Rows are points. The last column is the point's height on a tilted bowl or saddle (a function of degree 2), plus a little noise. Along how many of its main directions does it bend up, bend down or stay straight?

Points, 17 rows:
[[-2.47  0.45  3.35  2.69]
 [-4.59  2.13  0.70  2.59]
 [-0.73  1.99 -4.45  2.88]
 [-2.54  2.03  0.90  1.13]
 [ 2.65 -1.23 -0.34  2.16]
 [-1.90  0.91 -1.29  0.59]
 [-1.39 -0.75 -0.96  0.89]
 [-0.18 -1.44 -2.50  2.05]
 [-0.72  4.30 -1.04  1.58]
 [-2.99  2.05  2.54  2.52]
 [ 0.64  1.45 -0.94  0.71]
 [-2.09 -1.22 -1.90  1.65]
 [-0.62 -1.47  1.60  1.19]
 [ 2.07 -3.34  3.74  4.14]
 [-0.41  0.55  2.00  0.97]
 [-0.58  0.42  0.34  0.32]
 [-1.86 -2.56  0.33  2.05]]
Directions: 3 up, 0 down, 0 straight

Points (23 x 5):
[[ 2.00 -0.65 -4.65  0.48 -2.38]
 [-0.90 -1.48 -1.86 -1.98 -2.03]
 [ 0.69 -3.18 -3.34  2.51  3.26]
 [ 1.51 -1.19 -0.85 -0.17 -1.29]
 [-1.77 -3.25 -1.78 -1.13 -0.38]
 [ 3.33 -0.41 -1.88  3.39  3.24]
 [-0.65 -2.03  1.88  0.16  1.01]
 [-1.10  0.57 -0.20 -1.12  0.65]
 [-1.71 -6.25  0.19 -2.63 -2.56]
 [-1.45  0.35 -4.30 -0.65  0.57]
 [ 2.87  3.83  0.50  1.07  1.24]
 [-0.81  1.93  2.91  0.90  1.54]
 [ 3.84  1.31 -1.63  1.03 -0.33]
 [ 1.38 -0.76 -2.32  1.68  0.70]
 [ 1.83  0.29 -0.91  3.61  2.42]
 [-0.47 -2.05  0.51 -2.62 -1.58]
 [ 0.23  0.27  2.24  0.41  1.28]
 [ 1.00 -0.05  1.83  4.04  1.40]
 [-0.71 -0.60 -0.39  1.31  1.24]
 [ 1.08  2.06 -2.82 -1.08 -2.56]
 [ 1.24 -1.88 -1.37  0.50 -0.68]
 [ 0.65 -0.72 -0.16  0.60  0.18]
 [-3.91  1.60 -3.28 -1.73  5.28]]
Directions: 2 up, 1 down, 1 straight

Points, 38 rows:
[[ 0.41  0.19 -2.03  0.66  0.44 -0.28  0.30]
 [ 0.40 -2.95 -1.87  0.01 -0.89  3.17  1.98]
 [-4.81  0.65  2.68  1.39 -1.39 -1.52  0.65]
 [ 0.19  1.57  4.71 -1.08 -3.43  3.65  0.60]
 [ 1.52  0.62  3.17  0.83 -0.29  3.52 -0.28]
 [ 0.57  0.92  1.10  0.15  3.39  0.37 -0.71]
 [-1.36  2.67  3.90 -1.30  4.75 -1.21 -2.65]
 [-0.58  1.38  0.65 -1.35 -0.38  0.35 -2.40]
 [ 1.50  4.97 -0.27 -1.49 -1.76  0.52 -0.23]
 [ 1.37 -3.06 -0.51 -4.19  2.19 -0.06  3.02]
 [-3.01 -2.05 -1.00 -0.03  1.57 -1.12  1.96]
 [ 0.94  0.21 -2.92  0.40  0.84 -2.30  2.14]
 [-0.57  2.31  1.14  1.48  1.02 -4.23  0.16]
 [-3.49 -2.43  1.54 -1.21 -0.01 -0.78  0.47]
 [-0.87  1.43  3.02 -0.36 -2.11  0.57 -2.30]
 [-3.19  0.34 -0.17 -3.22  0.09  0.50 -1.40]
 [-2.37 -3.99  1.03 -0.55  0.42 -3.00  2.84]
 [ 0.95 -1.15 -3.01 -3.76  0.03 -0.64  3.29]
 [-1.75 -2.05  0.74 -0.18  2.03  1.21  0.39]
 [ 0.83 -0.46 -4.20  0.86 -3.60  0.32  3.94]
 [ 0.06 -0.05  0.76  3.40 -0.88  1.38 -1.29]
 [-0.13 -1.64 -0.88 -0.63 -0.37  1.86  0.44]
 [ 2.40 -0.60  2.43  1.74 -1.28 -2.22 -0.07]
 [-2.22 -0.83 -1.36  0.43  0.19  0.57  0.70]
 [ 0.08 -0.22 -0.61  0.85 -0.97 -3.64  1.01]
 [ 5.60 -1.24 -0.18  2.38  0.16  0.21  0.80]
 [ 0.58  1.42 -2.64  2.35 -6.23  1.56  4.87]
 [ 1.14  0.72 -2.83  2.82  2.14 -0.31  1.36]
 [-0.52 -0.90  2.25  0.51 -2.76 -2.00 -0.28]
 [ 3.38 -0.78 -2.24  0.07 -2.40  1.87  2.17]
 [ 0.52  1.76  2.88  0.23 -3.88 -3.11  0.02]
 [-0.30 -0.75 -6.04  1.71 -0.94  0.92  4.94]
 [ 0.36  0.04  0.65 -1.36  0.45  1.70 -1.26]
 [-1.70  0.85  1.12  0.41  1.29 -3.00 -1.06]
 [ 1.12  2.43 -0.71  1.19  1.87  1.10  0.04]
 [ 3.20 -0.47 -0.74 -2.61  0.54  0.04  1.18]
 [ 2.74  2.83 -1.81 -3.83 -0.93  1.57  1.84]
 [-1.46 -2.04 -1.61  1.68  4.27 -1.16  3.33]]
Directions: 5 up, 1 down, 0 straight

Points:
[[ 1.88  3.37 -2.01 -0.52  0.73  0.44  2.04 -0.66  1.78]
 [ 1.19  4.23 -2.78 -0.34 -2.77 -0.79 -0.71  0.87 -0.72]
 [-2.73  3.11 -0.29  4.42 -2.32 -0.95  2.58  3.25 -0.95]
 [-0.04 -0.24  0.44 -0.19 -2.85 -1.40 -1.66 -0.61 -2.13]
 [ 1.99 -2.79 -0.74 -3.74 -0.02  2.37 -0.30  0.54 -3.29]
 [ 0.05  0.05  0.41  0.82 -0.39  0.47 -0.47  0.53 -0.81]
 [ 0.00 -5.48  0.94  1.68 -2.04 -1.42  1.46 -0.32 -4.73]
 [ 1.88 -0.63  0.14 -1.34 -2.57  0.42 -1.81  4.50 -5.32]
 [ 0.59  0.17 -0.35  4.88 -1.19  0.69  0.28 -1.63 -0.39]
 [-0.16  2.21  0.34  2.39 -2.85 -2.14  1.51  1.17 -1.59]
 [-3.28 -2.92  0.54 -0.05 -1.07  0.17 -0.71  1.39 -2.35]
 [ 0.55 -1.90  0.74 -2.20  0.38  3.24 -0.26 -2.09 -3.24]
 [ 0.10  1.09 -0.72 -1.74  1.31  2.19 -2.12 -4.16  0.24]
 [ 0.70 -1.83 -1.61 -2.33 -0.99 -2.10  0.52  2.07 -0.71]
 [-0.16 -0.19 -1.98  0.23  1.04  0.91 -0.92  1.89  0.73]
 [ 2.24 -2.77 -2.42  0.52 -0.20 -4.08 -0.32  2.51 -1.79]
 [ 3.06 -1.03  4.44 -2.43  1.75 -2.83 -1.19  4.84 -1.29]
 [-0.24 -3.02  1.09  2.86  0.98  2.57 -0.78  4.07 -2.34]
 [ 0.44  1.37 -0.80 -0.86  3.28 -3.16  2.66 -0.44  0.85]
 [ 0.62 -1.16 -1.13 -0.10  1.04 -1.40 -2.81  3.02 -1.23]
 [ 0.15  2.32  1.73  2.30  1.02  0.83 -1.15 -1.11 -0.18]
 [ 0.69 -1.08  2.39 -0.05  2.12  1.93  0.75  1.50 -1.39]
 [-4.67 -0.95  1.06  0.17 -6.20  2.33 -1.55 -2.37 -5.94]
 [ 2.42 -2.16 -0.59  0.65 -0.86 -0.56 -1.50  0.17 -1.73]
 [-2.96  2.62  0.94  1.38 -3.93  0.04  0.83  2.92 -2.54]
 [ 2.21 -0.02 -1.14  4.03  1.04 -2.05 -0.75 -2.13  0.95]
 [ 0.21 -1.01 -1.06 -1.73  0.36 -0.55 -0.60  3.19 -0.63]
 [-0.07  1.00  0.54  0.00  1.29 -1.29 -1.72 -0.74  0.92]
 [ 2.90  0.00 -1.90  2.28 -0.46  0.66 -2.85 -0.24 -1.35]
 [-2.14  0.70 -1.16  0.69 -2.64 -3.08  1.38 -1.41 -1.73]
 [-2.83  2.55  1.50  0.12  0.61  4.13  0.61 -4.57 -1.82]
 [-1.66 -2.94  0.60 -1.47  0.05  1.66  0.79 -3.42 -1.83]
 [-2.71 -0.26 -2.00  3.09  1.93  3.93 -0.95 -0.34  3.43]
 [-2.46  4.40  3.33 -3.35 -0.98 -0.85 -1.95 -1.43 -0.08]
 [ 3.31  2.05 -3.01  2.75 -0.20 -3.59 -2.06  4.34 -4.07]
 [-5.02  0.49 -0.31  4.35 -1.16  0.19  1.91 -0.73  0.29]
 [-0.13 -2.47  0.23 -2.94  1.74  0.97  1.14 -2.52 -1.04]
 [-0.10  3.13  4.24 -0.27 -1.61 -0.55 -0.09 -1.79 -0.04]
 [-0.39  1.64 -1.07 -0.12 -0.40  3.81  2.71  1.62  2.30]
 [ 2.18 -0.42 -3.43 -4.89  3.06  1.30 -2.65 -0.95  0.66]
 [-1.90  4.18 -3.13 -1.11  0.46  3.54 -4.00  1.96 -2.34]
 [-1.97 -1.19  0.23  1.71 -1.30 -0.67 -1.32 -3.47 -0.17]
 [-4.52  2.19 -1.94  0.70 -0.90 -3.86  0.82 -0.40 -2.03]
 [-2.58 -3.25  0.49  0.40  1.44  3.82  1.09 -1.81 -0.97]
 [ 0.52 -3.44 -1.92  2.81  4.73  1.49  0.92 -1.42  3.98]
 [-1.42 -0.78 -0.48  0.18 -0.97 -1.55 -1.53 -1.34 -0.38]
 [-2.38 -0.86  0.49 -1.57 -4.37  1.21  0.15  1.20 -3.90]
 [-0.39  0.09 -0.36  0.09 -2.50 -0.52  2.45 -0.05 -0.08]
 [-3.13  0.67  2.31 -2.23 -0.26  0.85  0.51 -4.86 -0.84]
 [ 1.02 -0.44  0.19 -0.74  0.94 -0.11 -5.32  2.07 -2.63]
 [-0.33  2.31 -0.46 -2.16 -1.08 -0.30  1.56  0.77  0.72]
 [-0.86 -0.93  1.21 -0.77  0.75  0.19 -2.91 -0.83 -0.13]
 [-3.40  4.20 -0.73  1.10  0.60 -0.06 -0.20 -0.42  0.00]
 [ 1.26 -1.40 -0.63  1.87  1.84  0.05 -0.93  2.90  0.08]
 [ 1.44 -1.13  0.12  3.80  2.90 -0.12  0.96 -1.99  1.58]
 [ 0.90  0.61  1.10  1.51  1.15 -0.60 -0.49  4.33 -1.10]
 [ 2.12  0.73  1.31  1.65 -1.47  1.16  0.44  2.24 -1.36]
 [ 2.73 -2.71 -0.95 -0.73  2.11  0.66  0.18 -1.10  0.22]
 [-0.95 -0.26  3.20 -1.26  2.84  1.91  2.38 -5.05 -3.21]
 [ 3.79 -2.69  3.09 -0.81  1.35 -1.18  1.12  2.05 -1.26]
 [ 2.76  0.29  0.45  0.66 -0.99  3.42  0.01  0.99 -2.06]
 [-0.87  1.19  2.49 -2.62 -1.23  0.62  2.64 -2.18 -0.95]
 [ 2.48 -1.18 -0.79 -2.63  2.41  2.03  3.99 -0.40  0.01]
 [ 1.64  1.54 -0.47  1.45  2.73  0.58  2.99  0.31  1.80]
 [-1.95 -0.58  0.90  1.34  0.59 -1.07  0.97 -1.05  0.15]
 [ 0.51  1.17  0.49 -0.88 -1.83 -1.28  0.65 -0.50 -0.05]
 [ 3.93 -4.22 -2.76 -2.61  0.26 -0.32  1.96  2.14  0.08]
 [-0.21 -2.40 -1.99 -1.76 -3.70 -1.53  0.50  3.45 -3.64]
 [ 1.08  2.36  1.41 -5.87  2.65 -2.84  1.61 -1.92  1.16]
 [ 0.75 -0.54 -2.96  0.17 -1.22 -0.97 -2.08 -1.04 -0.41]
 [ 1.44 -0.40  2.77 -1.95  0.75 -0.62  0.72 -1.43 -0.16]]
Directions: 2 up, 3 down, 3 straight
